Each point is reached from the start by the listed moves, each made 0, 1 or 2 times, or once backwards (-1), plus a little noise. Is the number of moves made odd or even? Then give how often each move was made.

Moves:
(1): [ 7.6 -0.4  0.4 -0.2  1.8]
(2): [ 0.9  6.5 -0.1  0.3 -1.2]
Start: [-1.6 -2.0 -0.9  3.4 -3.2]
Points:
[-8.5  5.0 -1.4  3.8 -6.0] => even (-1, 1)
[12.7 -9.2  0.1  2.7  1.6] => odd (2, -1)
[-1.7 -2.0 -0.9  3.5 -3.2] => even (0, 0)

Moves:
(1): [ 5.6 -0.6  0.4 -0.1  0.5  0.4  1.1 -0.2]
(2): [ 0.8  4.2  0.4 -0.3  0.0 -0.4 -0.3 -0.1]
(3): [ 0.4 -0.3  5.7  0.5  0.3  0.2  0.2 -1.2]
(4): [ 0.2 -0.1 -0.6  4.5  0.8 -0.1  0.5  0.0]
(5): [-0.6 -0.3  0.5 -1.1  4.9 -0.3 -0.2 -0.1]
(6): [ 0.0  1.1  0.2 -0.7  0.1  7.4  0.7 -1.2]
Start: [-4.4  0.0 -2.2  1.7 -2.4 -0.7 -3.9  3.6]
Points:
[-2.7  6.5  4.3 -2.8 -7.8 14.4 -2.9  0.2] => even (0, 1, 1, -1, -1, 2)
[ 7.1 -3.5  2.9  9.7  0.4 15.1  0.9 -0.1] => even (2, -1, 1, 2, 0, 2)
[ 3.0  3.1 10.3 -1.2 -6.8  0.1 -3.2  1.1] => even (1, 1, 2, -1, -1, 0)
[-10.6  -1.1   3.5  -3.2  -3.6  14.1  -3.7   0.4] => even (-1, -1, 1, -1, 0, 2)
[ 2.8  6.7 10.8  4.4  9.4 -1.2 -2.7  0.5] => even (1, 2, 2, 1, 2, 0)

Moves:
(1): [ 3.8  0.8 -0.5 -0.1  0.3 -0.5 -0.1  1.2 -1.4  0.0 -0.5 -0.4  0.2]
(2): [-0.5  5.7 -0.4 -0.9  0.7 -0.9 -0.3  0.9  0.9 -0.1 -0.6 -1.2  0.9]
(3): [ 2.1  1.0  7.8  0.9 -1.7  1.4 -1.3 -0.6  0.4  0.3 -0.6 -2.1  0.2]
(4): [ 0.2  0.7 -1.0  4.6  0.3  0.0  1.3  0.1  0.3  0.4 -0.7 -0.1  1.0]
(5): [ 0.0 -0.3  1.3  0.2  6.6 -0.4 -0.7 -0.6  1.3 -0.6 -2.0 -1.5 -1.3]
(6): [-0.3  0.5 -0.5 -1.7  0.9  5.9  0.0  1.5  0.1  1.0  0.1 -0.1  0.6]
(7): [-0.6 -0.1  0.7 -0.3  0.4 -0.8  4.7  0.9  0.1  0.0 -0.3 -1.2 -0.7]
(8): [-0.9 -0.2  0.0  0.1 -0.1  0.4 -2.0  5.5  0.1  0.1 -0.2  1.2  0.3]
(9): [ 1.5 -0.3  0.3 -0.7 -0.8 -0.2  0.0  0.5  4.2  0.3  0.6  0.0  0.0]
(10): [-0.2 -0.1  0.4  0.4  0.7 -0.5  0.6  0.2  0.4  5.2  2.0  0.9  1.9]
(11): [ 0.3 -0.3  0.8  0.0  1.3  0.1  1.2 -0.6 -0.3 -1.0  6.3  1.1 -2.0]
Start: [ 0.8 -1.1  1.3  0.0 -1.6  4.7 -1.6  0.7 -5.2  1.0 -1.9 -0.9 -1.3]
Points:
[  1.5  -1.4   3.6   0.4  11.4   2.9  -3.1  13.0  -2.9   6.0 -11.4  -3.5
   0.1] => even (1, 0, 0, 0, 2, 0, 1, 2, 0, 1, -1)
[ 6.3  0.6  2.4 -3.3 14.3 14.5 -0.6 10.9 -4.8  1.7 -7.4 -5.3 -2.7] => even (2, 0, 0, 0, 2, 2, 1, 1, 0, 0, 0)
[  3.8  12.7   4.4  -0.3 -10.0   6.0 -11.4   8.2 -10.2  -2.8 -11.0  -4.0
   3.3] => even (1, 2, 1, 0, -1, 0, -1, 1, -1, -1, -1)
[-2.6 11.1 -0.1  7.2 -3.7  2.2  8.3 15.5 -3.5  6.4  4.9 -0.3  2.7] => odd (0, 2, 0, 2, -1, 0, 2, 2, 0, 1, 1)
[-6.8 -0.5 -9.2  2.1 -5.7  9.2  7.4 -2.1 -8.7  3.1 -6.3 -0.5  2.2] => odd (-1, 0, -1, 1, -1, 1, 1, -1, -1, 0, -1)
[ 3.5 -5.9 -6.4  4.4 10.0 15.4  6.2  9.6 -2.3 -3.8  6.1  1.3 -6.9] => even (1, -1, -1, 2, 1, 2, 1, 1, 1, -1, 2)
[ -1.5   9.6   1.2  -0.7   6.7   3.7 -11.2  12.2  -1.7   5.4  -3.0  -0.3
   2.3] => odd (0, 2, 0, 0, 1, 0, -1, 2, 0, 1, 0)

Moves:
(1): [ 4.2  3.2 -1.1 -1.2  1.2  0.4 -0.5 -0.3 -0.1  1.5  0.7 -0.3  1.4 -1.0
  3.6 -0.2  3.9]
(2): [-1.2  2.3 -0.1 -2.3 -0.7 -1.0  1.1  0.9 -0.8  1.3 -0.9  0.0 -3.1  0.6
 -1.0 -0.6  0.3]
(3): [-0.9  1.7  3.3  1.2  1.8 -0.1  0.5 -1.8 -0.8  0.2 -1.0 -0.2  1.9  1.8
  2.6  0.4  1.1]
(4): [ 0.1  0.7  0.0  4.7  0.9  0.5  0.1  1.2  0.4 -0.4  1.1  1.4 -1.8 -0.6
 -0.6 -0.3 -0.7]
(5): [ 0.4  0.4 -0.6 -0.9  3.7  3.9  0.7 -0.3  1.9  0.5 -1.1  0.0  3.1  1.5
 -1.5 -0.1  2.7]
(6): [ 1.2  1.7  1.4  0.8 -2.2  1.9 -1.9  1.7  0.9 -0.7  0.1  0.1  0.6  0.1
  0.1 -0.4  1.6]
(7): [ 0.1  0.4  0.7 -0.2 -0.8  0.5  2.5 -0.1 -0.3 -0.1  1.2  0.1  0.1  1.0
 -0.5  0.8 -1.7]
(8): [ 1.3  0.6 -0.1  0.0  1.6 -1.1 -1.3  2.8  0.5  0.0 -0.5  0.9  1.9 -1.6
 -0.2  1.7 -1.4]
(9): [ 0.5  0.2  1.8  1.2 -1.4 -1.5  1.5  0.6  4.8  0.7 -0.8 -1.6 -0.1  1.6
  0.5  0.6  2.3]
(10): [-1.3  1.6 -1.8  0.8 -1.7  0.5 -0.9  0.8 -0.5  3.8  1.2 -1.4  0.6  0.0
  0.6  1.1 -0.3]
(11): [-0.2  0.1  0.4  1.4  0.9  0.7 -1.2 -1.2  1.7 -2.4  2.4 -1.8  0.4 -3.7
 -1.9  1.5  0.4]
(12): [-0.6 -1.0  0.6 -1.3  0.6  0.9  1.2 -2.0  0.0  0.2 -0.6  3.1  0.6 -0.6
  0.5  1.3  1.1]
(13): [ 1.4  2.2 -4.1 -0.4 -1.0 -1.4 -0.9 -2.6  0.7 -0.6 -0.8  1.0  2.5 -1.4
 -3.6 -2.0 -1.5]
(14): [-1.8 -0.6  0.3  0.7 -0.3 -2.1 -0.5  1.1 -0.3 -0.6  3.7  0.4 -0.4  3.3
 -1.5  0.8  1.1]
Start: [-3.3  1.7 -1.7  0.4 -2.0 -1.0  2.1 -2.9 -1.5 -1.9  1.1  0.6  0.3 -2.7
 -4.4  0.4 -0.9]
Points:
[-15.7   6.7   4.5  11.4  -0.9  -2.8   2.9  -2.4  -6.6  -5.4  15.5  -3.5
  -1.9   1.8 -12.7   5.6  -7.4] => even (-1, 1, 2, 1, 0, 0, 2, 0, -1, 1, 2, -1, 0, 2)
[ -5.2  15.1  -8.8  -4.3   3.2  -5.1   7.1  -7.0   8.9  11.5   1.6   4.6
  11.3   6.4 -10.8   4.9  11.9] => even (1, 2, 1, 0, 2, -1, 0, 1, 2, 2, 0, 2, 2, 2)
[ -5.6   1.2   0.5  -1.3  16.1   4.6   2.0 -12.1  -4.8  -0.6   4.3   8.1
  14.5   4.7   0.2   5.0  11.9] => odd (1, -1, 2, 0, 2, -1, -1, 0, -1, 0, 0, 2, 0, 2)
[ -0.5   7.9   8.5  14.2  -2.4  -4.9   5.5  -0.2   3.5  -7.7  -3.3   5.8
   2.7  -4.8  -6.2   1.8 -11.1] => odd (-1, 0, 2, 2, -1, 1, 2, 2, 1, -1, 0, 0, 1, -1)
[ 3.4 10.7  0.9 -0.5 -5.0  6.7  5.1  0.3 14.5  0.7  6.4  0.0  5.4 -8.2
 -8.3  9.2 10.8] => even (1, 1, -1, 0, 1, 2, 2, 1, 2, 1, 2, 2, 0, 0)
[ -2.7  -3.0   0.6  10.6   2.8   9.4   3.8  -7.1   6.3 -13.2  12.1   7.6
   1.0  -7.4 -13.7   3.6   5.0] => even (0, -1, -1, 2, 1, 1, 1, -1, 0, -1, 2, 2, 0, 1)
[  1.5   4.4   0.7   8.3   7.7  -4.3   5.0 -11.8  -8.0  -6.6   2.1  13.9
   6.6  -8.3   0.7   2.8  -5.0] => odd (1, -1, 2, 2, -1, -1, 1, 1, -1, -1, 0, 2, 1, 0)

Moves:
(1): [ 2.4 -2.3  1.9 -0.8 -0.4  3.2  0.6 -0.4  1.1 -1.1 -4.1 -0.2 -4.1 -0.6
 -3.2  0.6 -0.1  0.9  0.0 -0.3 -2.6  1.5 -1.8 -0.5]
(2): [ 0.5  0.9 -0.7  1.0  1.9 -0.6  0.3 -0.4  0.3  0.0  0.8 -0.6  0.2 -0.1
  0.3  0.2 -0.6  0.7 -1.1  0.1 -0.6  0.5  0.2  0.1]
(3): [ 1.7 -0.4  2.4 -0.6 -0.1 -0.7  0.4  0.5 -2.0  0.1  0.7 -0.8 -1.7  0.9
 -0.2  0.2  0.0 -0.2  0.7 -2.5 -0.2  2.6  0.5 -0.1]
(4): [-0.8 -2.3 -0.9  0.0 -2.2 -0.7 -1.2 -1.5 -1.4  3.9 -1.7 -6.0  0.5 -1.1
  0.9  1.7  0.9 -1.7  1.6 -2.2 -0.6  1.4  0.8 -0.2]
(5): [-0.1 -1.9 -0.1 -0.9  0.8  0.6  1.9  0.6  0.4 -1.5 -1.0 -1.9  0.8  1.1
  1.0 -0.7 -0.4  2.3  0.5 -1.3  0.5  0.5  1.0  1.2]
(6): [-1.0  1.6 -1.2  1.0 -0.1  1.5  0.4 -0.7 -0.9  2.0  0.4  0.0  0.6  1.6
  0.0  0.2 -1.0  0.7  0.6  0.8  0.8  0.5  0.4 -0.6]
(7): [-1.1  1.4 -1.7  2.9  0.7  2.0  3.9  2.4 -1.6 -2.0 -0.6  3.5  1.0 -1.3
  2.0  2.3 -1.5  0.4  2.2  1.7  2.1 -0.8 -1.1 -1.4]
(8): [ 1.7  1.2 -2.2  1.3  0.4 -1.2 -1.5  3.4 -1.5  0.1 -0.3 -1.5 -0.6  0.8
 -1.8 -1.9  0.3 -1.7 -0.6  0.3 -0.8 -1.6  1.2  0.5]
(9): [-0.3 -1.4  0.1 -0.7 -0.9  0.1  0.3  2.3  1.2  2.0  0.3  1.3 -0.4 -0.8
 -0.2 -0.1  0.4 -0.4 -1.0  0.0  0.1  0.2 -0.7 -1.6]
(10): [ 4.1 -0.3  0.6 -1.4  1.3 -0.4  1.4  0.5 -0.2 -0.1 -1.6  0.9 -0.2 -0.9
  0.1 -0.8 -1.0  0.7  1.9 -0.2  0.9 -1.4  0.4  2.4]
(11): [ 0.0 -2.8  1.7 -0.1 -0.1  1.2 -1.3 -0.3 -0.5  1.1  2.0 -0.4  0.6 -0.4
  0.2  0.2  0.1 -0.4 -0.5 -0.1 -1.9 -0.6  0.0 -0.7]
(12): [ 0.5 -1.1  3.3  2.1  0.5  0.3  0.4 -1.1  2.1  0.4 -1.2  1.5 -0.9  0.8
  1.1  0.8  1.8 -0.4 -0.7  0.3 -0.5 -1.4 -0.1 -0.9]
(13): [ 0.5  2.8  1.7  0.5 -0.2  2.1  1.9  0.2 -0.4 -1.1 -1.4 -3.4  3.4  0.3
 -1.1  0.8 -0.3  1.4  3.0  0.7 -0.1  0.4  0.2 -0.1]
(14): [ 0.9  1.2 -1.2 -0.3  0.3 -1.0  4.3  0.7 -0.8  1.4 -0.4  0.4  0.7  1.2
 -2.0  1.3 -0.2  0.0  0.8 -0.6 -1.5 -1.9 -1.5  0.4]
(15): [ 2.2  0.4  1.0  1.5 -2.0 -0.4  0.4 -1.8  1.9 -1.9 -0.4  1.0  0.3  0.3
  3.4 -2.4  0.0  1.9  1.4 -1.8 -0.6  0.9  1.5 -0.5]
(16): [ 0.8 -0.2  0.1  0.3 -1.4  0.3  0.0 -0.6  0.6  0.3 -0.3 -0.6 -1.0 -0.1
 -0.5  2.6  0.5  0.9 -0.1  1.4  0.9 -0.2 -0.5  0.0]
(17): [-1.0  0.0  1.0  1.5 -1.3 -0.4 -0.8 -1.6  0.5 -0.6 -0.1 -0.5 -0.3 -0.1
  0.9 -1.6  2.0  2.5  1.5  3.0 -1.7  1.5  2.4  0.5]
(18): [-0.2 -0.8  1.6  0.8 -0.4 -1.3 -0.9  1.0 -0.3 -0.7 -1.1  3.0 -1.8 -0.3
 -2.7  1.1 -3.8  2.1 -1.6 -1.1  1.1 -0.1 -1.2  0.5]
(19): [-1.7 -1.3  0.4  1.4  0.0 -1.0  0.3 -0.4  1.3 -0.2  0.4  0.5 -0.1  1.0
 -1.1  1.2 -2.1 -0.5  1.6  3.2 -0.2 -0.5 -0.3 -2.2]
(20): [-0.9  2.0  0.2  0.9 -2.4 -0.3 -1.9 -1.6 -0.6 -0.4 -1.4 -0.4 -2.1  0.8
  1.7 -1.8 -2.4  0.5 -2.7  4.0 -1.1  0.3 -0.3  1.1]
(21): [ 0.5 -1.4 -0.1  1.1  0.7  0.2  1.0 -0.6  0.0  0.1  1.3  0.5  1.4 -0.9
  1.0 -1.5  1.4 -0.3  1.0 -0.4  2.1  0.4 -1.0 -1.1]
(22): [ 0.9  0.1 -1.9 -0.7  0.2 -1.2 -1.6  1.1 -1.5 -0.4 -0.8  0.2  2.1  1.0
 -1.3 -0.5 -0.4 -1.1 -1.1  0.5  0.5  1.3  1.2  1.4]
(23): [ 0.2 -0.7 -1.0  0.0  0.3 -0.4  0.8 -0.7 -0.2 -1.4  0.4  2.0  0.0 -0.5
 -0.2 -2.2 -0.7  0.0 -1.7 -0.9  1.2  0.2  3.4 -0.3]
(24): [ 0.7 -0.4  0.7  0.9 -0.1  1.0  1.2  0.1  0.7 -0.9  0.0  0.4 -0.7  0.1
 -0.3 -0.5 -1.5  0.1  0.2 -0.4 -0.1  1.0  0.2  2.7]
Start: [-1.9 -2.5 -1.7  0.5  0.2 -0.2  4.4  2.1  2.5 -3.3 -1.8 -0.9  2.2 -0.2
 -2.4  0.8  0.8 -0.7 -3.5 -5.4  0.2  0.7 -2.3  5.4]
Points:
[  3.5 -12.7   6.2   5.8  -6.8  -7.3   8.5   8.5   0.1  14.0  -2.3 -17.9
  -5.3   7.0  -8.8   7.7  -1.6   5.0  -2.2 -15.0  -6.5   2.6  -1.4  11.5] => odd (-1, 1, 2, 2, 2, 1, -1, 2, 2, 0, 1, 1, 0, 2, 0, 2, 1, 2, 0, 0, 0, -1, -1, 2)
[ 15.9  -3.1  -0.8   1.0  -7.5   5.1   4.7  -6.6  -4.4  -8.9 -15.2 -16.4
   0.7   2.1   2.9 -14.8  -1.2   7.4   6.0  -3.0  -7.5  10.3   9.2  10.2] => odd (2, 0, 1, 1, 1, 1, 0, 1, -1, 2, 1, -1, 1, 0, 2, 0, 1, -1, 0, 2, 1, 1, 1, -1)
[  6.1  -2.6   2.9  -0.7  -6.2  -5.4   3.0  -3.2   1.9  -5.6 -13.3 -25.9
   3.9   3.7   4.0  -7.4  -3.1   0.1   0.4  -3.5   0.9   4.5  15.9  17.2] => odd (-1, 0, 1, 2, 2, -1, -1, 1, 0, 2, -1, 1, 2, -1, 0, 1, 0, -1, 1, 2, -1, 0, 2, 1)
[ -6.5  14.0  -2.7  20.2  -2.3   4.1   9.7   4.0   1.1  -9.7  -4.6   9.2
   9.3   4.1   0.2   3.9 -10.7   6.6   3.2  30.1  11.2   4.3   1.1   7.0] => odd (-1, 1, 0, -1, -1, 2, 2, 0, 1, 1, -1, 1, 2, -1, -1, 2, 2, 0, 2, 2, 1, 2, 0, 2)
[-2.0 -3.1 -2.1 15.1 -9.3 -7.0  8.8  5.0 -2.0 12.2  5.5  2.4 -7.9  4.4
 -4.5 -0.2  1.0 -3.7 -8.2 -4.4  1.5  2.6 -1.0  1.9] => odd (-1, 0, 2, 1, -1, 2, 0, 2, 2, -1, 0, 1, -1, 2, 0, 2, 1, 1, 0, 1, 2, -1, 1, 2)
[  1.0 -13.4  15.6   6.5  -9.6   3.4  15.5 -12.6  10.9   6.9 -16.2 -10.5
  -4.5   6.9  -2.7   3.6  -2.9   8.2   6.5 -10.5 -10.6   6.4  -7.3  -6.7] => even (2, 0, 1, 2, 1, 2, -1, -1, 1, 0, 0, 2, 1, 2, 2, -1, 0, 1, 2, 1, 1, -1, 0, -1)
[  9.2  -9.2  10.0   8.4   6.4 -12.1  -5.5   8.6   1.6   1.8   1.0   3.1
  -9.6   1.8  -3.7 -10.8  -3.2  -1.7 -11.8  -6.0   1.8   3.0  -0.8  15.8] => even (-1, 2, 2, 0, 0, 0, -1, 2, 1, 2, 0, 2, -1, -1, -1, -1, 1, 2, 0, 1, 2, 0, -1, 2)
[ -4.2  -4.4  -1.1  13.1  -3.5  13.1  22.3  -5.4  -6.2   3.5 -11.5 -11.6
   8.4   0.3   3.9   4.1   9.8   2.7   9.5   1.6  -2.0   1.2   0.3   3.3] => odd (1, -1, 0, 2, 1, 2, 2, 0, -1, 0, 1, 2, 1, 2, -1, 0, 2, -1, -1, 1, 2, 0, 1, 0)
[ 1.0 -9.8 -6.1  8.9 -2.7  2.1  5.4 16.9  2.4 -4.8  2.3  8.9  3.5 -5.9
  8.1 -2.1 -4.2 11.9  1.2 -9.1  6.4 -4.4  0.3  4.7] => odd (-1, 0, -1, 0, 2, 1, 2, 2, 2, 1, 2, -1, -1, -1, 2, 1, 1, 2, -1, -1, 0, -1, -1, 0)
